Each row is a point. The last column is the point's height on a tilted bowl or saddle (a function of degree 2), plus a little noise. Along how many of its main directions does it bend up, bend down or stay straight?

Points, 11 rows:
[[ 0.20  0.30 -0.02]
 [-0.34  0.33 -0.38]
 [ 0.14 -0.11  0.27]
 [-0.17  0.25  0.03]
 [ 0.06 -0.20  0.22]
 [ 0.16 -0.25  0.12]
 [-0.18 -0.01  0.24]
 [-0.45 -0.27 -0.45]
 [ 0.35 -0.34 -0.26]
 [-0.04  0.32  0.01]
 [-0.48  0.08 -0.37]]
Directions: 0 up, 2 down, 0 straight

Points (17 x 4):
[[-0.04  0.21 -0.34 -0.11]
 [ 0.35 -0.02 -0.01 -0.10]
 [ 0.52 -0.14 -0.27  0.13]
 [-0.25  0.05  0.25  0.00]
 [ 0.12  0.02 -0.67  0.62]
 [-0.29  0.28 -0.01 -0.42]
 [ 0.08 -0.13 -0.09  0.03]
 [ 0.09 -0.30  0.11  0.08]
 [ 0.16 -0.25 -0.20  0.19]
 [-0.36 -0.03 -0.39 -0.29]
 [ 0.05 -0.19 -0.46  0.42]
 [ 0.03  0.01  0.48  0.22]
 [ 0.13  0.00 -0.07 -0.03]
 [ 0.45 -0.10  0.29 -0.33]
 [-0.07  0.14 -0.28 -0.13]
 [ 0.27 -0.25  0.15 -0.12]
 [ 0.53  0.40 -0.08  0.25]]
Directions: 2 up, 1 down, 0 straight

Points, 23 rows:
[[ 0.19  0.03 -0.19 -0.14  0.17]
 [-0.28 -0.08 -0.05  0.08  0.09]
 [ 0.49 -0.27 -0.04  0.03  0.23]
 [-0.08 -0.61 -0.11  0.06  0.27]
 [ 0.34 -0.59  0.41  0.02 -0.28]
 [-0.09 -0.41  0.07 -0.02 -0.14]
 [-0.05  0.43  0.17 -0.35  0.08]
 [-0.09 -0.39  0.09  0.12 -0.08]
 [-0.46  0.09 -0.12  0.11  0.26]
 [ 0.65 -0.10  0.44  0.00  0.09]
 [ 0.44 -0.18  0.27 -0.01 -0.08]
 [-0.25  0.06  0.06  0.01 -0.09]
 [-0.05 -0.05  0.06  0.39  0.08]
 [-0.09  0.14 -0.25 -0.08  0.30]
 [-0.07  0.55  0.32 -0.02 -0.14]
 [ 0.20  0.02 -0.38  0.29  0.61]
 [ 0.14 -0.28  0.24 -0.23 -0.36]
 [-0.22 -0.19 -0.22 -0.12  0.27]
 [ 0.19 -0.13  0.11 -0.22 -0.16]
 [-0.21  0.11  0.21 -0.07 -0.26]
 [ 0.33  0.39  0.44  0.03 -0.02]
 [ 0.42 -0.37  0.11 -0.44 -0.19]
 [-0.18 -0.31 -0.39  0.04  0.62]]
Directions: 2 up, 0 down, 2 straight

Points (24 x 5):
[[-0.45  0.36  0.04  0.03 -0.09]
 [ 0.47 -0.32 -0.19 -0.02 -0.12]
 [ 0.24 -0.04  0.16  0.24 -0.28]
 [-0.46 -0.22 -0.23  0.17 -0.34]
 [ 0.16  0.12  0.36 -0.23  0.28]
 [ 0.03 -0.32 -0.27 -0.19  0.06]
 [-0.19 -0.11 -0.17  0.39 -0.42]
 [-0.60 -0.05  0.55  0.42 -0.17]
 [ 0.18 -0.06  0.12  0.22 -0.29]
 [ 0.04  0.09  0.47  0.10  0.06]
 [ 0.67 -0.10 -0.06  0.21 -0.29]
 [ 0.24 -0.23  0.47 -0.03  0.14]
 [ 0.23 -0.18 -0.04 -0.10 -0.08]
 [ 0.05  0.25 -0.13 -0.03 -0.11]
 [ 0.18  0.10  0.13 -0.49  0.44]
 [-0.36  0.12  0.61 -0.39  0.64]
 [-0.07  0.42 -0.01  0.23 -0.10]
 [ 0.08 -0.24 -0.32  0.14 -0.25]
 [ 0.32  0.27  0.18  0.08 -0.05]
 [ 0.03 -0.22 -0.11  0.06 -0.25]
 [-0.03 -0.26 -0.07  0.19 -0.36]
 [-0.38  0.45 -0.19 -0.06 -0.07]
 [ 0.01  0.08  0.29  0.06 -0.08]
 [-0.03  0.23 -0.33  0.23 -0.17]]
Directions: 2 up, 0 down, 2 straight

Points, 48 rows:
[[-0.36  0.34  0.43  0.08 -0.20  0.11  0.08]
 [ 0.35 -0.18 -0.07  0.48  0.35  0.26  0.45]
 [-0.18  0.28 -0.40 -0.09 -0.08  0.01  0.24]
 [ 0.16 -0.18 -0.12 -0.34  0.12  0.06  0.19]
 [ 0.13  0.02  0.00  0.27  0.07 -0.27  0.18]
 [-0.52  0.36  0.30  0.22  0.59  0.12  0.25]
 [ 0.08  0.30 -0.42  0.08 -0.01 -0.74  0.58]
 [-0.69 -0.03  0.30  0.02  0.32 -0.18  0.02]
 [-0.04 -0.08 -0.55  0.12 -0.17 -0.20  0.31]
 [-0.06 -0.08 -0.42  0.56  0.00  0.11  0.36]
 [-0.25 -0.13  0.12 -0.19  0.05  0.07 -0.04]
 [-0.26  0.38  0.26 -0.26  0.13  0.21  0.12]
 [ 0.42 -0.06 -0.04 -0.10  0.50 -0.12  0.36]
 [-0.10 -0.19 -0.30 -0.24  0.00 -0.30  0.19]
 [ 0.00 -0.16 -0.30  0.02 -0.11 -0.09  0.13]
 [ 0.27 -0.41  0.04 -0.03 -0.01  0.16  0.18]
 [-0.29  0.03  0.11  0.03 -0.35  0.13  0.02]
 [ 0.25 -0.40  0.55  0.24  0.30 -0.14  0.35]
 [-0.11  0.39  0.17  0.21 -0.58 -0.13  0.30]
 [ 0.10 -0.27 -0.47 -0.10 -0.09 -0.52  0.44]
 [-0.16 -0.02  0.11  0.07  0.10  0.29 -0.02]
 [-0.26  0.41  0.19 -0.19 -0.52 -0.13  0.26]
 [-0.37  0.48  0.38 -0.27  0.20 -0.01  0.17]
 [ 0.12 -0.24 -0.15  0.35  0.07 -0.01  0.18]
 [-0.09  0.17 -0.04 -0.24 -0.03  0.06  0.08]
 [ 0.12  0.10 -0.55 -0.17 -0.07  0.22  0.40]
 [ 0.37  0.08  0.07  0.15 -0.10  0.19  0.25]
 [-0.51  0.36 -0.09  0.37 -0.21  0.01  0.22]
 [-0.12 -0.15 -0.46 -0.12 -0.02 -0.29  0.24]
 [-0.35  0.18  0.28 -0.10 -0.17 -0.04  0.00]
 [-0.28 -0.19 -0.11 -0.30  0.27 -0.10  0.08]
 [ 0.28  0.30  0.34 -0.07 -0.41  0.14  0.30]
 [ 0.32 -0.02 -0.32 -0.03  0.49  0.33  0.43]
 [-0.32  0.15 -0.04  0.58  0.23  0.18  0.26]
 [-0.35 -0.06 -0.31  0.01  0.07  0.28  0.10]
 [ 0.07 -0.11 -0.06  0.20 -0.12  0.27  0.10]
 [ 0.14 -0.16 -0.05  0.52  0.19 -0.13  0.31]
 [-0.17 -0.22  0.31  0.40 -0.02  0.05  0.05]
 [ 0.40  0.03 -0.37 -0.08  0.05 -0.12  0.39]
 [ 0.36 -0.22  0.16 -0.19  0.05 -0.04  0.22]
 [-0.39  0.25  0.35  0.22  0.09  0.11  0.03]
 [ 0.21 -0.34  0.10  0.21  0.20  0.11  0.16]
 [-0.36  0.33 -0.24  0.35  0.25 -0.35  0.31]
 [ 0.08 -0.05  0.17  0.46 -0.34  0.09  0.22]
 [ 0.30 -0.56 -0.23 -0.12  0.58  0.06  0.46]
 [-0.36  0.03 -0.12 -0.19 -0.45 -0.10  0.17]
 [ 0.07 -0.12  0.18 -0.08  0.25  0.32  0.06]
 [ 0.12  0.19  0.43 -0.51 -0.19 -0.18  0.32]]
Directions: 6 up, 0 down, 0 straight

Points (47 x 7):
[[ 0.15  0.08 -0.11 -0.11  0.00  0.11  0.01]
 [ 0.26  0.11 -0.26 -0.25  0.46 -0.18 -0.11]
 [-0.40  0.43  0.26 -0.14  0.05 -0.44 -0.40]
 [-0.14 -0.03  0.10 -0.02 -0.23  0.55 -0.34]
 [ 0.16  0.40 -0.28  0.09 -0.53  0.12 -0.24]
 [ 0.16  0.05 -0.26  0.11  0.05 -0.26  0.08]
 [ 0.24  0.06  0.40  0.09 -0.30 -0.01 -0.29]
 [ 0.08 -0.85  0.00 -0.08  0.22 -0.24 -0.21]
 [ 0.08 -0.02 -0.25 -0.43  0.27 -0.18 -0.09]
 [-0.16  0.01  0.41 -0.10  0.29  0.25 -0.38]
 [ 0.09  0.04  0.00 -0.22  0.13  0.39 -0.17]
 [-0.39  0.26 -0.43  0.05  0.24 -0.35 -0.02]
 [-0.28  0.14  0.24 -0.21 -0.52 -0.22 -0.35]
 [ 0.20  0.26  0.31 -0.50  0.10 -0.27 -0.37]
 [ 0.29 -0.20 -0.07 -0.13 -0.26 -0.35 -0.12]
 [-0.09  0.20 -0.02 -0.22 -0.48  0.02 -0.23]
 [-0.12  0.32 -0.03 -0.46 -0.05  0.18 -0.22]
 [-0.20  0.11 -0.07 -0.17 -0.39  0.04 -0.13]
 [-0.11 -0.14 -0.01  0.17 -0.21  0.31 -0.12]
 [ 0.43 -0.59 -0.40 -0.43  0.01  0.65 -1.00]
 [-0.17 -0.27 -0.04  0.08 -0.27  0.35 -0.19]
 [-0.31 -0.05  0.23  0.01 -0.29  0.12 -0.19]
 [ 0.33  0.42 -0.09  0.27  0.31 -0.14 -0.10]
 [ 0.45 -0.09 -0.21  0.23 -0.17 -0.29 -0.10]
 [-0.30 -0.36  0.18 -0.13  0.02 -0.01 -0.08]
 [-0.59  0.16 -0.40 -0.21  0.39  0.43 -0.38]
 [ 0.00  0.05 -0.18  0.24  0.03  0.08  0.06]
 [ 0.00  0.28 -0.55  0.23  0.34  0.37 -0.11]
 [ 0.30  0.19  0.17 -0.51  0.01  0.28 -0.33]
 [-0.11 -0.49  0.19 -0.36 -0.15 -0.13 -0.20]
 [-0.16  0.14 -0.34  0.40 -0.63  0.40 -0.44]
 [-0.39 -0.07 -0.03  0.18 -0.26 -0.06  0.00]
 [-0.24  0.45  0.33 -0.37  0.13 -0.07 -0.41]
 [ 0.01 -0.20 -0.33  0.56  0.16 -0.10  0.00]
 [ 0.07  0.32  0.04 -0.53  0.01  0.21 -0.27]
 [ 0.34  0.11 -0.37 -0.29 -0.08 -0.08 -0.10]
 [-0.27 -0.03  0.10 -0.11 -0.08 -0.32  0.00]
 [-0.10  0.26 -0.18  0.39 -0.21  0.01 -0.06]
 [-0.47 -0.17 -0.12  0.15 -0.37 -0.07 -0.01]
 [ 0.13  0.12  0.36  0.01  0.32 -0.08 -0.23]
 [ 0.58  0.21 -0.05  0.23 -0.09  0.05 -0.11]
 [ 0.00 -0.10  0.36 -0.25  0.20  0.19 -0.32]
 [ 0.03 -0.09 -0.02  0.23  0.04  0.27 -0.05]
 [-0.36  0.11  0.38 -0.01 -0.18 -0.17 -0.26]
 [ 0.23 -0.20 -0.08  0.23  0.02  0.17 -0.07]
 [ 0.22 -0.13  0.08  0.06  0.40 -0.08 -0.12]
 [ 0.18  0.19 -0.04  0.21 -0.11 -0.25 -0.02]]
Directions: 0 up, 5 down, 1 straight

Points:
[[ 0.34 -0.41  0.19  0.13 -0.27  0.00 -0.01 -0.16 -0.05]
 [-0.18  0.15  0.17 -0.12  0.28 -0.08 -0.03 -0.29 -0.17]
 [-0.10 -0.22 -0.23 -0.12  0.25  0.30  0.07  0.00 -0.12]
 [-0.21 -0.38  0.41  0.12  0.08 -0.14  0.13  0.36 -0.24]
 [-0.41 -0.19  0.34  0.01  0.09 -0.35 -0.32 -0.16 -0.27]
 [-0.32  0.07 -0.05 -0.25  0.51  0.60  0.02  0.00 -0.33]
 [-0.34 -0.18 -0.57  0.42 -0.11 -0.32  0.31 -0.07 -0.44]
 [ 0.03 -0.33 -0.46  0.10  0.09  0.07  0.17  0.49 -0.43]
 [ 0.08  0.04 -0.01  0.63  0.02  0.45  0.45  0.15 -0.26]
 [-0.22  0.05 -0.10 -0.25  0.21  0.25  0.57 -0.37 -0.10]
 [ 0.10  0.10  0.13 -0.07 -0.19 -0.26 -0.37  0.58 -0.38]
 [ 0.32 -0.47  0.12 -0.03 -0.35 -0.19 -0.47 -0.37 -0.16]
 [-0.28 -0.01  0.17  0.60  0.07  0.06 -0.44  0.40 -0.32]
 [ 0.15  0.23  0.14 -0.18 -0.20  0.09  0.41 -0.35 -0.09]
 [ 0.11 -0.25  0.72  0.03 -0.20 -0.44 -0.38 -0.41 -0.21]
 [ 0.00 -0.14  0.27  0.36 -0.20 -0.05 -0.09  0.29 -0.11]
 [ 0.36  0.16  0.30  0.29 -0.47 -0.34  0.29 -0.26 -0.21]
 [ 0.12  0.00 -0.02  0.14  0.06  0.03 -0.07  0.12 -0.12]
 [ 0.22 -0.31  0.45 -0.07  0.23  0.05  0.63 -0.20 -0.14]
 [ 0.42 -0.24  0.15 -0.05  0.32 -0.10 -0.08 -0.36 -0.18]
 [-0.30  0.33  0.02  0.38 -0.28 -0.25  0.33  0.27 -0.39]
 [-0.04  0.07 -0.09 -0.01  0.47  0.22  0.13 -0.27 -0.17]
 [-0.06  0.64  0.02  0.19 -0.01 -0.18 -0.63 -0.38 -0.29]
 [-0.47  0.04 -0.17  0.89  0.46  0.00 -0.07 -0.15 -0.55]
 [-0.28 -0.21 -0.13  0.08 -0.07 -0.05  0.02 -0.69 -0.07]
 [-0.04  0.04 -0.35  0.25  0.06  0.17  0.17  0.03 -0.19]
 [ 0.05  0.27  0.76 -0.20  0.14 -0.08 -0.19  0.03 -0.28]
 [-0.51  0.14 -0.31 -0.25  0.02  0.00  0.02 -0.13 -0.28]
 [-0.38 -0.03 -0.26 -0.02  0.46 -0.20 -0.13  0.11 -0.43]
 [-0.29 -0.31 -0.29 -0.06 -0.25 -0.40 -0.15  0.41 -0.49]
 [ 0.06  0.08 -0.07  0.32  0.32  0.14 -0.04  0.33 -0.30]
 [-0.03  0.06  0.10  0.29 -0.19 -0.16 -0.14 -0.19 -0.04]
 [-0.04  0.16 -0.44 -0.21 -0.16  0.04  0.05  0.31 -0.35]
 [-0.08 -0.33  0.46  0.27 -0.12 -0.11  0.19  0.05 -0.08]
 [ 0.07 -0.13 -0.02  0.27 -0.01  0.32 -0.17 -0.06 -0.01]
 [-0.14 -0.11 -0.34 -0.16 -0.11  0.02  0.09 -0.17 -0.12]
 [ 0.31  0.11 -0.12 -0.13  0.28  0.05  0.14 -0.11 -0.17]
 [-0.34  0.03  0.31  0.51 -0.21  0.51 -0.01 -0.16  0.06]
 [-0.09  0.18  0.03 -0.30 -0.23  0.47  0.25 -0.07 -0.08]
 [-0.14 -0.16 -0.21  0.20 -0.02 -0.50 -0.19  0.06 -0.34]
 [ 0.21 -0.21 -0.62  0.22  0.22 -0.31 -0.46 -0.19 -0.45]
 [ 0.00 -0.31 -0.16  0.07  0.31  0.20  0.08 -0.23 -0.08]
 [ 0.28  0.50 -0.03 -0.05 -0.08 -0.05  0.28  0.28 -0.33]
 [ 0.00  0.19 -0.03  0.04 -0.28  0.02  0.02 -0.20 -0.03]
 [ 0.16  0.23  0.28 -0.21  0.10  0.13 -0.28 -0.13 -0.13]
 [ 0.33 -0.23  0.38 -0.30  0.36 -0.60 -0.04 -0.48 -0.39]
 [ 0.44  0.13  0.10  0.00 -0.44  0.35  0.48  0.63 -0.54]
 [-0.02 -0.19 -0.09  0.03 -0.38  0.15  0.11 -0.13  0.00]
 [ 0.30  0.16 -0.03  0.12 -0.11  0.04 -0.18 -0.02 -0.08]
 [ 0.40 -0.17  0.37 -0.54  0.01  0.33  0.07 -0.10 -0.13]
 [ 0.13 -0.22  0.46 -0.04  0.02  0.04 -0.10 -0.09 -0.02]
 [ 0.01 -0.42  0.10 -0.20  0.16  0.46 -0.01  0.27 -0.09]
 [-0.13  0.30  0.16  0.79  0.30  0.05  0.08  0.20 -0.40]
 [ 0.16 -0.09 -0.23  0.09 -0.16 -0.01 -0.16  0.00 -0.12]
 [-0.27 -0.09  0.09 -0.04  0.28  0.24  0.23  0.08 -0.13]
 [ 0.12 -0.09 -0.18  0.04  0.07  0.40 -0.02 -0.18 -0.05]
 [ 0.15  0.07  0.07 -0.53 -0.23  0.32  0.13 -0.04 -0.12]
 [-0.17  0.33  0.03  0.28  0.11 -0.03 -0.05 -0.04 -0.18]
 [-0.22 -0.01  0.08  0.30 -0.01 -0.43 -0.49  0.21 -0.37]
 [-0.05 -0.06  0.00  0.06  0.08  0.04 -0.08  0.15 -0.13]
 [-0.61 -0.11 -0.61 -0.11  0.21  0.35  0.01 -0.07 -0.38]
 [-0.41 -0.35  0.09 -0.17  0.07  0.17  0.26 -0.07 -0.02]
 [-0.02  0.08  0.26  0.39  0.35 -0.02  0.16  0.33 -0.33]
 [ 0.51  0.30  0.41 -0.25 -0.16  0.27  0.15 -0.21 -0.15]
 [-0.21  0.25 -0.34 -0.14 -0.60 -0.13  0.24  0.20 -0.40]
 [-0.06 -0.24 -0.32  0.13 -0.39 -0.02  0.02 -0.61 -0.10]
 [-0.22 -0.24 -0.47  0.15 -0.22  0.04  0.07  0.14 -0.25]
 [-0.29 -0.28 -0.11 -0.25  0.29  0.06  0.23  0.38 -0.30]
 [ 0.08  0.06 -0.40  0.18  0.33  0.10  0.17  0.23 -0.33]
 [ 0.02 -0.17  0.35 -0.11 -0.17 -0.20 -0.14 -0.04 -0.08]
 [ 0.13  0.40 -0.01  0.68 -0.08 -0.24  0.00  0.33 -0.34]
 [-0.24  0.05 -0.14 -0.46 -0.36  0.16 -0.06  0.08 -0.19]
 [-0.26 -0.29 -0.39 -0.20  0.01  0.11 -0.33  0.36 -0.39]
 [-0.08 -0.15  0.06  0.35  0.24  0.22 -0.50 -0.18 -0.17]
 [-0.38 -0.07 -0.28  0.04 -0.18  0.26  0.16  0.30 -0.24]]
Directions: 0 up, 6 down, 2 straight

Points (61 x 9):
[[-0.19  0.21 -0.11 -0.13 -0.17 -0.08  0.13  0.29  0.05]
 [ 0.00 -0.28 -0.26  0.23  0.03 -0.13  0.15  0.23  0.05]
 [-0.20 -0.06  0.08 -0.15  0.17 -0.10  0.01  0.35  0.30]
 [ 0.59 -0.09 -0.39 -0.34  0.22  0.22  0.12  0.07 -0.32]
 [ 0.12  0.37 -0.58  0.04  0.52 -0.25 -0.35 -0.48 -0.22]
 [-0.59 -0.16 -0.43  0.19  0.04  0.17  0.31  0.27  0.36]
 [-0.38  0.23 -0.21 -0.13 -0.45 -0.16 -0.11  0.06 -0.14]
 [ 0.25 -0.09 -0.14 -0.43 -0.18  0.00  0.10 -0.13 -0.20]
 [-0.24  0.34  0.36 -0.29 -0.44  0.17  0.09  0.00 -0.25]
 [-0.05 -0.07  0.14  0.11 -0.42 -0.04  0.01  0.09 -0.14]
 [ 0.10  0.17 -0.13  0.61  0.21  0.26 -0.19  0.17 -0.10]
 [-0.31 -0.28  0.26 -0.14 -0.30  0.16  0.07  0.33  0.16]
 [ 0.40  0.09 -0.13 -0.19  0.05 -0.06  0.13 -0.22 -0.28]
 [ 0.07 -0.22 -0.18 -0.54  0.13  0.49 -0.38  0.22  0.24]
 [ 0.04  0.06  0.22  0.02  0.61  0.00  0.06  0.07  0.02]
 [-0.30 -0.23  0.20  0.08 -0.37 -0.18  0.25  0.21 -0.18]
 [-0.17  0.27  0.34 -0.16 -0.14  0.10 -0.35 -0.21 -0.18]
 [-0.25  0.14  0.18  0.02  0.12 -0.09 -0.04 -0.06 -0.24]
 [ 0.16 -0.43  0.18 -0.34  0.06 -0.05  0.04  0.20  0.07]
 [-0.09 -0.12 -0.26  0.04 -0.03  0.10  0.16 -0.06 -0.04]
 [ 0.13 -0.02 -0.26 -0.06 -0.10  0.00 -0.28 -0.16  0.02]
 [ 0.10  0.02  0.51 -0.01  0.07 -0.01 -0.13 -0.15 -0.21]
 [ 0.32  0.02  0.35  0.46  0.01 -0.10  0.00 -0.35 -0.39]
 [-0.28  0.34  0.05 -0.25  0.25  0.17 -0.07 -0.20 -0.33]
 [-0.19  0.34  0.18 -0.26 -0.22  0.26 -0.35 -0.09 -0.06]
 [-0.56  0.16 -0.08 -0.07  0.14 -0.08  0.04  0.25 -0.05]
 [ 0.51  0.26  0.04 -0.38  0.31 -0.69  0.00 -0.45 -0.74]
 [ 0.01  0.17  0.04 -0.50  0.26 -0.22 -0.21 -0.21 -0.24]
 [ 0.10 -0.30  0.12  0.02  0.29 -0.15  0.31 -0.05 -0.11]
 [ 0.04 -0.01 -0.41 -0.19  0.05 -0.18 -0.01  0.01  0.01]
 [ 0.26 -0.31 -0.12 -0.03  0.42  0.31  0.31 -0.46 -0.46]
 [-0.05 -0.39 -0.40  0.45 -0.10  0.24  0.25  0.30 -0.02]
 [ 0.34 -0.09  0.38 -0.03  0.02 -0.10  0.11 -0.13 -0.29]
 [ 0.06 -0.63 -0.65  0.04 -0.11 -0.02 -0.46  0.04 -0.01]
 [ 0.03  0.04  0.04 -0.11  0.39  0.26 -0.55 -0.03  0.04]
 [-0.15 -0.02  0.08 -0.07  0.22 -0.48  0.14 -0.19 -0.42]
 [-0.33 -0.48 -0.30  0.11 -0.43 -0.25 -0.10  0.01 -0.15]
 [-0.08 -0.21  0.31 -0.20 -0.25 -0.05  0.47  0.45  0.15]
 [-0.15 -0.21  0.22 -0.08  0.30 -0.08 -0.39  0.45  0.46]
 [ 0.34  0.14  0.07  0.25  0.05 -0.01 -0.25  0.23  0.16]
 [ 0.25 -0.02 -0.35 -0.17 -0.18  0.12  0.20 -0.10 -0.20]
 [ 0.39  0.04 -0.36  0.05 -0.37 -0.25 -0.35  0.03  0.15]
 [-0.03  0.20 -0.27 -0.13 -0.17 -0.32  0.14  0.05 -0.15]
 [-0.17 -0.29 -0.43  0.61 -0.09 -0.27  0.46 -0.18 -0.66]
 [ 0.31  0.07  0.13  0.08  0.56  0.16 -0.69 -0.43 -0.27]
 [-0.09  0.10  0.07 -0.16  0.66  0.22  0.20  0.29  0.38]
 [-0.12 -0.15 -0.38  0.04 -0.25 -0.05  0.44  0.20 -0.07]
 [-0.13  0.15  0.35 -0.17 -0.12  0.13  0.35 -0.14 -0.35]
 [ 0.34  0.06  0.12  0.05  0.30  0.51  0.34 -0.11 -0.34]
 [-0.21 -0.19  0.53 -0.37  0.33 -0.35 -0.10  0.20  0.02]
 [-0.02 -0.26  0.38 -0.09  0.02 -0.20  0.28 -0.27 -0.39]
 [-0.01 -0.04  0.35 -0.01  0.31  0.34 -0.35  0.44  0.21]
 [ 0.30  0.09 -0.17 -0.17 -0.37 -0.40  0.09  0.22 -0.04]
 [-0.09  0.05  0.21  0.02  0.01  0.07 -0.05  0.04 -0.07]
 [ 0.45  0.07  0.14 -0.13 -0.06  0.28  0.02  0.37  0.08]
 [-0.21 -0.10 -0.20 -0.05  0.18 -0.08 -0.22  0.20  0.28]
 [ 0.22 -0.10  0.81  0.45  0.15  0.46 -0.12  0.45 -0.33]
 [ 0.18 -0.53 -0.42 -0.26  0.53 -0.09 -0.03 -0.30 -0.27]
 [ 0.13  0.70  0.32  0.07 -0.23  0.42  0.23  0.02 -0.26]
 [-0.35 -0.07 -0.28 -0.21 -0.03  0.15  0.06 -0.55 -0.32]
 [-0.07 -0.15  0.47 -0.17  0.65 -0.11 -0.12  0.18  0.13]]
Directions: 1 up, 3 down, 4 straight
